Each row is a point. Any point is a mix of the corners, with weights that add up to 1. It lies inside the corners' shape when no weight is negative. Say inside or outside, and name the corners with a negative weight.

Corners:
(1): [-1.2  4.6 -0.3]
(2): [-3.0 -4.1  4.5]
(3): [ 7.2  4.3 -3.7]
(4): [-2.6 -6.3 -2.7]
Points:
[ 0.9 -1.6 -2.5] => inside
[-1.3 -0.8 -1.3] => inside
[ 5.7  3.9 -2.0] => outside (4)
[-2.6 -3.6  3.8] => inside
[-0.7  0.3 -2.5] => outside (2)
[ 4.2  1.8 -2.7] => inside
[ 3.3 -0.2 -2.2] => outside (1)
[ 5.0  2.4 -3.1] => inside
[-2.6 -3.5  3.8] => inside

Corners:
(1): [ 1.5 -2.4  0.1  2.9 -2.8  5.1  0.2 -4.7 -2.0 -6.5 -1.0]
(2): [ 0.9  5.6 -4.2 -1.8 -2.3 -6.9  0.2 -3.1  0.8 -2.1 -0.7]
(3): [-2.6  3.7  8.1 -1.9  5.0 -5.6  0.4  1.0 -0.3 -0.6  1.9]
(4): [-3.2 -6.9 -3.4  1.0 -2.9 -3.7  2.6 -3.7 -2.4 -0.7 -0.3]
(5): [ 0.6  1.6  1.2  9.3 -0.3  4.1  3.1 -3.6  1.2 -4.0  0.4]
(6): [-2.3  3.5 -2.7  2.5  3.8  1.5 -0.6  1.7 -0.7  2.0 -3.1]
(7): [-9.3 -4.7  0.2 -1.5 -0.6  5.1  4.7  1.7 -4.7  0.9  4.8]
(8): [ 0.6  1.9  2.8  0.9 -3.1  3.1  3.4 -4.4  5.1  4.0  0.6]
(9): [ 2.1  2.0 -1.9  0.7  3.3  3.1  1.1  4.7 -4.4  2.0  0.3]
(10): [-3.6 -2.2  0.0  1.8  2.9  5.5  1.0 -5.3 12.5 -1.4  8.9]
(11): [-5.0  4.2  2.7  1.0  3.3 -1.6 -5.2 -3.1 -0.4  3.7  3.2]
(12): [ 2.5  3.0 -4.2  2.4 -2.0 -1.2 -3.6 10.2  1.1 -8.7 -1.6]
Points:
[ 0.6  1.7 -0.9  1.3  1.9  2.0  1.0  2.2 -2.1  0.5  0.6] => inside
[-1.5 -0.3 -2.3 -0.2 -0.1 -2.7 -1.1  2.1 -4.1 -1.6 -0.9] => outside (5, 8, 10)
[ 0.3  1.5 -0.1  2.1  0.3  1.0  0.5 -3.6  1.2 -0.6  0.1] => outside (7, 12)
[-2.3 -0.9  0.5  0.3 -1.0  1.2  3.7  1.7  0.4 -1.4  2.8] => outside (1, 6, 11)
